Rows are points. Before rounding, the points of a table are all equally far from one centre. They may lie mostly on one side of it. Write the centre, to within rounding.
In the rows, zero is written as 128.

Points (5 x 2):
[[173 162]
 [176 158]
 [161 171]
 [156 109]
 [118 148]]
Centre: [149 141]

Points (13 x 6):
[[105  96 163 137 104 161]
 [150 142 175 123  91 160]
 [141 129 164 156  65 159]
 [116 130 194 151  84 151]
 [136 141 182 132  74 160]
 [125 130 190 123  89 157]
 [115 133 186 158 125 148]
 [137 122 173 138  91 173]
 [100 167 151 137  95 177]
 [109 127 197 144 100 146]
 [ 95 163 183 128  81 128]
 [109 143 178 153 122 167]
 [132 147 185 130  98 167]]
Centre: [117 138 146 140  98 135]

Points (15 x 9):
[[161 164 143  78  86 106 122 187 148]
 [129 122 165  74 157 157 133 151 153]
 [126 128  89 106  75 156 141 169 133]
 [153 166 141  83 142  99 123 178 195]
 [148 113  96 129 106  87 129 177 144]
 [118 101 106  75  94 100 104 157 178]
 [185 155 133  74 118 153 195 157 121]
 [132 176 123  89  88  82 121 156 162]
 [151  84 121  85 155 131 188 191 165]
 [149 142 133 108  97 106 118 205 153]
 [183 104 165 121 109 137 153 205 135]
 [109 136 169 141 143 116 138 137 140]
 [108 155 101  82 126 142 120 144 169]
 [160 109 110  88 173 157 135 125 171]
 [112 122 163 111 113 124 136 123 109]]
Centre: [157 120 143 108  94 128 170 133 187]

Points (20 x 14):
[[148 105 134  84 135 124  71 146 171 163 115 180  97 119]
 [133 121 158 151 114 104 100 114 117 179 136 169  58 110]
 [144 123 157 104 121  89 108  98 196 150 163 164  81 145]
 [139  88 206 101 113 140 120 120 135 190 119 150  87 139]
 [173  67 139 135  96 138  80 113 144 171 125 125  55 109]
 [141  83 154  92 139 152  71  84 153 166 129 152 141 121]
 [166 130 125 111 126 183 117 123 139 182 106 164  79 126]
 [135 116 176 119 100 146  67  93 155 182 151 142  88 126]
 [ 95  87 174  57 119 152 107 120 157 132 131 154  95 104]
 [139 107 144  90 101 110  97 114 118 191 132 184 102  97]
 [125 145 165 130 132 129  92 134 149 171 116 180 120  95]
 [143  59 184 102  81 122  77 110 153 144 136 171  84 104]
 [138 122 168 117 126 136  88 130 152 148  95 206  83 119]
 [111 137 176 113 137 106 122  87 128 181 147 117  96 127]
 [159 115 167 117 128 116 108 107 150 190 124 188  75 120]
 [163 109 101 140  92  88 123 103 186 173 141 145 111 149]
 [165  71 154 102 123 146  76  91 133 168 158 145  60 127]
 [164  88 177 125  97 128  81  99 139 188 121 127  92  97]
 [127 104 157 100 109 128  63  89 163 156 164 166  83 109]
 [141 116 163  76 129 125 115  86 151 183 116 172  83 118]]
Centre: [146 104 141 120 111 129 122 122 135 122 133 138 108 131]
